Rows are points. The points of each table are mixes of a few directions, plus a little noise. Count the directions of each table, and those that both share. Where both have some left over, give the other angles between the two spaces (their principal angles), to ten degrees, smallest first.
(in the rows, 128 means zero)

First (4 x 2)
[[181 165]
 [142 139]
 [ 96 105]
 [ 94 104]]
Second (6 x 2)
[[ 97 105]
 [112 116]
 [184 169]
 [172 160]
 [100 108]
 [103 110]]
Directions: first 1, second 1, shared 1

First (8 x 6)
[[124 133 124 128 133 128]
 [156  99 150 139  93 130]
 [166  86 159 142  82 131]
 [146 109 144 134 104 128]
 [163  92 156 142  83 131]
 [ 73 185  85 107 195 124]
 [126 129 127 128 130 128]
 [ 67 193  80 105 203 123]]
Second (6 x 6)
[[134 111 150 125  36 100]
 [152  96 111 105 176 131]
 [105 170 139 166 146 153]
 [131 120 112 110 157 124]
 [ 96 145  84  79 155  99]
 [147 125 172 183  98 158]]
Directions: first 1, second 3, shared 1

First (11 x 11)
[[ 83 152  90 122  90 113 112 170 132 133  89]
 [124 107 158 131 119 115 126 141 137 120 160]
 [158 112 151 136 156  68 174  74 157  96 144]
 [126 143 124 179 144 131  78 128 131 145  93]
 [132 131  86  69 114 209 156 100 116 137 155]
 [149 143 147 139 151 152  91 166  83 135 160]
 [132 141 117  94 116  69 165 123 144  66 220]
 [131 130 130 102 128  60 183 139 116 107 105]
 [117  96 141 126 121 165 139 112 138 168  62]
 [133 125 157 171 135 184  48 150 122 146 177]
 [120 128 109 139 132 139 133 104 134 157  42]]
Second (10 x 11)
[[145 112 129  80 123 151 186 110 115 134 108]
 [116 130 169 107 133 121  96 135 174 138 114]
 [133 153  84 185 108  91 109  96 153  76 190]
 [109 111  99 135 157 116 148 117 118 130 157]
 [122 139 145 127 149 133  95 156 116 147 115]
 [144 149 154 153 104 140  82 166 110 134  96]
 [142 143 167  60 147 147 128 142 131 152  91]
 [121 175  80 186 165  90  71 136 119 101 193]
 [123  43 147 149  30 149 203  90 159 122  89]
 [131 124 107  99 164 142 165 131  82 144 130]]
Directions: first 6, second 5, shared 3; angles 80, 90

First (10 x 18)
[[107 189 102 138 101 109 129 118  78 108 153  88 149 182 101  81 223 159]
 [131 140  97 140 168  81  89 161 121  95 117 195 159 128 176 158 189 161]
 [125 141 131 127 121 139 132 126 122 120 140  98 113 138 125 122 140 126]
 [143  93 120 135 141 103 138 119 125 145 119 183 160 111 121 117 102 133]
 [145 123 109 108 174 158 114 159 167 108 121 164 117  92 158 165 126 168]
 [119 132 134 129  90 136 154 101 111 157 134  98 143 144  79  82 118 124]
 [117 142 136 122 138 139  95 161 153 115 112 132 106 118 170 182 137 124]
 [131 107 145 137 133 110 116 131 133 132 117 147 124 121 149 151 103  99]
 [143 110 162 117 103 178 188  76 114 124 177   7  58 144  84  78  71  72]
 [121 100 146 126 110 132 124 130 156 176  93 170 149 102 117 144  70 118]]
Second (10 x 18)
[[ 91 138 127 113 145 111 110 140 138 111 129  98 163 103 155  92 105 122]
 [232 108 127 133  82 163 175  95  95 152 122 194  56 174  46 212 177 131]
 [ 95 135 120 131 135 120 101 142 125 105 129 109 147  96 139 100 104 124]
 [114 142  95  97 113 119  77 145  79  41 120 102 160  33  79  90  69 102]
 [108 123 114 179 117 142  92 142 100 107 132 138 103  98 106 125 116 135]
 [110 132 131 125 139 121 125 132 140 130 130 115 142 127 149 114 123 128]
 [133 132 125 103 127 121 129 126 125 114 125 120 142 116 122 121 119 119]
 [149 120 140 140 126 136 152 117 139 161 130 147 106 167 131 154 155 137]
 [ 96 118 156 185 153 133 147 130 176 201 141 138 106 196 195 138 167 158]
 [151 133 147  72 142 111 173 111 164 158 124 118 154 168 157 133 146 122]]
Directions: first 5, second 3, shared 0; angles 70, 90, 90

First (10 x 24)
[[126 175 115  85  91 137 140 119 161 109 134 114 102 100 112 147  82 113
  169 145 141 123 129 109]
 [120  97 138 147 157 127 127 129  79 158 158 146 122 165 129 100 179 170
   67  84 117 155 111 175]
 [133 107 141 147 143 117 113 131 120 134 107 134 149 132 134 133 140 120
  121 131 115 119 137 116]
 [ 86  88 168  73 145 139 102  81  25 182 176 182  74 173  74 135 136 181
   43  42  98 190 107 141]
 [112 159  98  89  85 132 140 125 135 116 149 130  86 115 118 120 127 136
  142 119 138 135 115 141]
 [107 115 121 113 141 180 158 105 114 125 166 119 115 153 120 114  78 139
  121 129 170 166 111 136]
 [198 175 207 160 169  57  92 152 158 167  95 118 169  99 119 183 162 127
  116 121  51  81 162 120]
 [119 129  95 115  76 106 105 136 156  91  73 135 130  90 140 142 126  80
  183 163 125  90 145  78]
 [123  91  82 180 125 131 138 155 141  99 102 121 159 134 175  86 164 111
  143 159 155 111 126 139]
 [155 144 115 170 148 154 165 147 190  98 120  79 172 119 160 120  86 102
  173 189 171 110 136 125]]
Second (10 x 24)
[[ 98 104 132 133 102 136 158 138  83 110  91 165 143  94 132 129 125 196
  161 131 120  99 133 140]
 [ 82 115 161 115  93 121 147 129 135  94  97 183 113  88 191  93 122 191
  148 173  94 122 133  82]
 [142 142  80 125 170  78  92 143 102 120 184  90 160 115 131 137 123  95
   99  84 132 150 169 111]
 [135 120 116 130 131 141 129 123 118 138 124 119 137 139 112 141 133 130
  134 121 131 121 120 144]
 [140 127 121 124 139 128 113 116 146 137 138 110 125 147 134 131 134 106
  120 128 119 142 120 115]
 [176 114  78 123 168 153  94  88 141 171 153  56 145 197  97 170 156  66
  114 102 120 150  95 139]
 [ 97 107 167 141  75 173 184 138  98 119  58 187 118 105 109 125 123 204
  174 149 139  83 112 170]
 [151 196 142 134 150  69 101 170 158 116 191 115 108 109 116  97 100  52
   74 103 177 153 175 122]
 [ 86 120 169 131  83 136 169 145 110 101  81 193 115  83 147 106 117 201
  161 157 124  98 130 129]
 [179 137 111 122 165 145  90  89 187 170 161  65 114 203 111 144 150  39
   95 125 125 163  94 123]]
Directions: first 5, second 4, shared 0; angles 60, 70, 80, 80

First (9 x 32)
[[124  77 129 119 110 111 140 145  94 131 105 169 100  86 116 154 171 139
  143 127  95 137 124 110 108 113 143 108 126  89 102 154]
 [124  84 130 120 113 114 141 145 100 133 108 161 104  91 117 150 166 136
  141 128  99 133 124 114 110 116 140 113 125  95 105 148]
 [121  73 138 106 111 109 159 149  87 147 102 161 101  72 103 158 191 134
  156 127  96 118 122 112 103 119 132 116 112  86  86 142]
 [119  83 143  99 117 107 167 148  90 158 105 150 109  75  96 153 194 128
  162 127 104 105 121 115 106 126 120 124 102  94  81 129]
 [128 195 139 116 157 148 142 109 163 156 154  59 172 167 116  97 104 104
  138 128 178  84 129 154 147 161  82 169  98 180 135  69]
 [138 127 103 168 121 136  74 121 144  75 135 153 117 158 174 123  72 144
   83 128 118 186 135 126 140 105 170 103 178 127 174 170]
 [138 165 112 160 136 145  86 110 162  92 149 115 142 177 162 107  63 130
   91 129 146 158 135 138 151 125 141 126 160 156 176 133]
 [121 106 140 106 124 118 157 138 105 154 114 135 120  94 103 141 172 126
  155 128 115 106 123 121 114 132 118 132 104 110  94 121]
 [141 241 118 159 165 169  84  86 205 106 180  47 188 231 163  71  18 110
   88 128 198 127 139 164 177 155 105 163 143 214 198  84]]
Second (8 x 32)
[[158 177 118 100 114  98 162  90 185 181  27  80 123 165  95 104  80 168
  119 112 145  93 132 121 205 161 133 134 126 128  96 191]
 [ 95 156  97  97 129  56 148 116 174 174 118 116 117 131  77 142  95 152
  110 161 143 134 131 157 127 116 120 136  96 137  26 116]
 [121 106 132 147 135 137 127 151 109 102 160 144 132 107 150 133 137 117
  124 131 127 136 131 135 102 116 141 133 138 123 138 107]
 [133 113 143 137 133 164 118 142  92 102 151 141 129 121 148 131 152 120
  135 119 115 139 119 120 121 130 129 113 139 118 176 128]
 [124 156 132  96 145 137 163 151 105 133 107 112 111 128 107 138 124 177
  113 124 119 154 101 143 178 151 140  83 129  90 137 171]
 [158  62 145 205 107 167  76 117 124  77 164 161 162 115 205 102 151  46
  155 107 133  87 167  90  57 102 131 188 159 169 189  77]
 [128  87 144 151 119 177  52 110  93 103 197 168 141 137 153 134 188  62
  168 126 103 133 129  95  65 111  80 131 120 162 194  78]
 [107 164 111  93 143  87 181 148 141 154 100 105 109 121  91 141  96 184
   98 144 136 147 114 162 168 137 149 106 117  98  67 157]]
Directions: first 2, second 4, shared 0; angles 60, 70

First (10 x 32)
[[106 172 132 117  38 214 208  96 129  65 134  95 149 188  81 132 123  93
  116 115 147 119  73 135  73 112 126 137 145 148 172 163]
 [117 126 114 120 135 120 101 113 129 146 128 117 101 125 154 127 131 125
  100 128 133 103 158 134 149 114 106 144 104 128 121 136]
 [109 157 126 118  70 183 172 102 129  93 132 102 132 167 106 131 126 103
  109 119 143 113 102 136  98 112 118 140 131 142 154 155]
 [132  58  87 126 161  94 122 108 170 106 136 195 143 117  92 106  98 167
  177 144 149 126 114  99 162 162 106  81 116 102 119  83]
 [114 141 120 119 121 134 111 112 123 142 127 103 101 133 154 131 135 115
   91 124 133 102 154 139 138 106 109 151 107 134 127 146]
 [173 189 221 165 160 104 117 231  63 182 109  92 152  85 166 158 169 120
  140 118  63 206 133 148  85 131 221 146 188 142 109 137]
 [138 127 138 135 158 100  99 149 118 158 124 127 119 105 154 132 137 134
  125 130 114 137 151 131 140 128 138 133 127 125 112 122]
 [108 121  99 112 138 117  86  97 134 153 129 113  83 126 166 125 130 122
   83 129 141  83 174 137 163 105  86 152  86 127 118 140]
 [116 141 122 120 123 133 110 115 122 144 127 104 102 131 155 132 136 116
   93 125 130 104 154 139 137 108 111 152 109 134 126 145]
 [165  50 121 149 177  80 153 157 166  90 134 229 198 102  53 106  94 187
  246 148 128 187  67  82 134 201 159  43 166  96 119  53]]
Second (10 x 32)
[[134 101  94 102 121 107 133 109 110 135 105 156 124 104 135 169 150  90
  138 103 141 120 120 154 120 136 100 138 119  91 135 133]
 [116  87  86 118 109 112 154 101 149 140  93 142 136 114 140 187 137  84
  156 104 132 114 123 155 103 158  92 106 126  43 157 102]
 [120 112 103 116 120 136 134 106 128 126 117 158 119 109 148 158 135  89
  118 125 157 119 117 156 109 138 123 124 140  57 161 118]
 [147 163 186 174 108 164 119 183 175  92 163  99 123 169 135  61 118  97
  124 188 124 159 146  64 137 116 153 129 138 158 136 156]
 [159 137 136 102 141 101 100 143  67 131 130 133 115 116 111 117 159 144
  133 104 117 134 129 123 165  96 116 178 103 225  79 171]
 [135 170 184 152 149 200 107 141 103 117 177  93  99 144 135  50  91 172
   93 163 150 125 130 113 161  75 189 148 143 195 136 124]
 [110  79  70 110 112  87 159  91 150 150  83 147 151 112 128 205 141 104
  159  87 119 112 123 162 101 169  81  99 116  42 143  98]
 [143 152 185 170 133 183 132 154 136 133 163  53 109 165 123  60  87 170
  142 144 114 122 151  86 172  82 159 132 118 213 132 104]
 [100 104  68  86 141  48 137  97 132 148  86 171 171 105 107 204 150 154
  127  96 107 128 110 166  90 185  93  99 127  83 100 128]
 [121 175 168 142 148 143 104 154 133 111 161 123 135 147 121  72 113 173
   88 173 124 148 127 101 130 123 173 127 148 178 106 150]]
Directions: first 3, second 5, shared 0; angles 60, 70, 70

First (11 x 32)
[[ 96 131  69 151 124 109 125 143 135 151 144 122 136 130 181 135 154 119
  166  89  96 125 167 122 160 111 135 101 116 121 151 102]
 [112 126 191  83 150 135 137 129 151 129 111 140 100 101 111 121 103 125
   88 116 144  96 122  83 130 147 137 136 153 103 133 165]
 [112 120   7 182  81  96 125 149  94 122 135 110 116 148 158 130 182 127
  132 104  96 147 117 178 133 137 126 108  55 135 106  73]
 [114 118 149 131 132 114 129 134 162 142 125 151 137  98 123 115 127 126
  103 129 112 109 108 122 134 152 133 129 160 141 119 146]
 [118 110 233  97 155 137 137 120 139 104 130 155 129 109  63 104  83 128
   70 158 146 124  66 126 102 157 128 132 156 157 127 172]
 [105 112 215 120 171 138 122 118 132 123 170 141 170 129  91 125  82 122
  131 158 121 148 116 127 123 114 125 110 168 166 161 144]
 [101 126 121 127 134 128 133 133 102 112 145 119 123 147 136 126 123 121
  140 114 126 143 131 131 133 113 129 101  95 132 153 112]
 [205 162  45 157  89 132 125 121 142 155  93 114 148 143 187 140 174 143
  205 133 139 129 182 143 138  96 125 160 131 116 111 110]
 [160 133 127 118 123 145 102 117 120 139 129 101 110 124 105 171 112 130
  106 145 133 128 156 111 116 136 119 178 158  74  88 122]
 [150 152  62 134 100 126 142 133 118 122  96 119 111 145 176 120 167 136
  165 103 144 122 147 134 137 110 132 123  78 118 131 116]
 [131 122 191 109 144 143 131 119 116 103 132 134 129 131  82 121  96 131
  103 155 150 140  96 133 104 135 124 132 132 142 128 145]]
Second (9 x 32)
[[158 142 123 130 126 133 120 121 148 150 120 125 141 122 141 141 134 133
  149 136 128 121 156 119 132 119 126 152 161 114 118 132]
 [145 146 117 128 131 134 129 123 144 148 124 128 143 131 164 134 136 130
  175 120 130 122 170 115 145 101 130 130 144 122 146 128]
 [ 53  90 148 124 129 110 145 144  75  67 147 135  89 139  68  97 115 117
   44 118 124 149  34 156 103 171 131  81  46 158 134 122]
 [138 136 123 128 130 130 126 127 137 139 124 127 136 127 143 132 132 128
  146 126 130 124 146 123 136 117 128 132 138 123 132 129]
 [126 157 107 123 142 134 141 128 145 149 127 130 151 146 207 123 140 126
  222  94 133 121 197 102 168  67 136  98 123 131 191 124]
 [117 140 117 124 136 129 138 130 132 133 129 131 137 140 167 121 134 126
  173 107 132 126 157 117 149  97 134 104 114 134 166 125]
 [187 123 136 137 110 134 100 115 150 153 116 121 131  99  83 159 125 138
   85 173 125 117 121 134 103 165 116 199 195 100  53 138]
 [157 129 129 133 121 132 116 120 142 141 121 125 132 116 115 143 127 132
  118 147 127 122 132 129 121 139 123 160 161 115  99 132]
 [ 69  92 148 126 126 115 138 141  83  73 144 133  92 132  62 104 113 121
   41 130 124 145  38 157  98 178 128  98  67 151 117 123]]
Directions: first 6, second 2, shared 2

First (9 x 32)
[[121 149 113 135 142 140 115 131 101 150 125 137  98 121 132 112 148 149
  111 139 129 135 123 135 129 156 129 113 103 119  88 160]
 [111 148 157 119 121  98  87 112 130 133 126 118 166 106 136 132 111 103
  131 128 129 108 167 130 140 116 150 130 122 112 146 147]
 [118 147 120 134 142 129  92 114  83 137 127 128 138  95 155 110 141 136
  110 135 132 102 158 133 140 131 147 131  84 107 102 172]
 [102 160 175 114 116  75  66 102 134 130 124 114 194  87 143 134  94  87
  136 125 132  94 196 127 150 105 163 136 115 102 161 158]
 [165  77  64 151 145 189 197 148 103 109 137 140  74 156 127 122 166 174
  113 125 126 141  68 125 107 131  96 137 129 153  98  97]
 [149  87  98 139 133 156 166 131 119 105 134 127 124 139 135 131 141 139
  124 118 128 120 109 124 117 110 117 146 134 141 131 101]
 [154  60 104 141 127 144 156 111 111  72 138 111 189 113 162 142 121 115
  126 103 130  70 153 117 127  59 135 180 128 133 172  95]
 [105 170 169 112 118  91  88 123 147 149 121 126 140 120 117 129 108 108
  136 135 128 138 151 133 140 143 142 112 131 115 133 149]
 [126 153 149 107 111 131 189 180 221 167 119 155  26 213  38 140 123 145
  158 142 118 242  25 134 101 199  76  69 205 169 115  72]]
Second (8 x 32)
[[164 102 140 109 109 107 170 162 217 124 115 132  91 194  90 162 123 105
  198 142 120 135  69 109  99 118 102 133 215 204 169  59]
 [ 81 164 115 155 156 159  74  83   7 132 146 123 177  40 179  81 132 157
   33 104 142 123 203 155 170 143 163 122   9  30  73 222]
 [129 110 129 133 125 137 151 126 131 108 139 120 150 126 123 133 112 121
  122 109 133 137 124 129 133 112 122 136 135 129 150 107]
 [127 148 140 121 132 105  86 124 124 140 121 123 142 112 144 125 133 111
  144 141 132  94 151 122 135 125 147 132 118 137 127 159]
 [123 110 111 116 104 125 142 121 144 126 109 147 102 157 141 135 139 161
  132 148  96 115 153 132  97 117 130 125 142  93 113  96]
 [129 122 135 127 123 119 120 122 132 120 129 122 150 120 134 131 120 115
  134 124 128 111 141 126 130 112 136 139 131 128 145 125]
 [116 129 122 145 139 153 136 117  90 120 146 124 149 101 131 114 120 137
   89 104 139 150 130 139 145 135 127 126  95 102 120 144]
 [155 139 132 120 134 125 146 166 179 154 120 135  63 174  88 139 144 120
  176 150 134 155  52 114 114 162 101 109 176 203 124 112]]
Directions: first 3, second 4, shared 2; angles 60
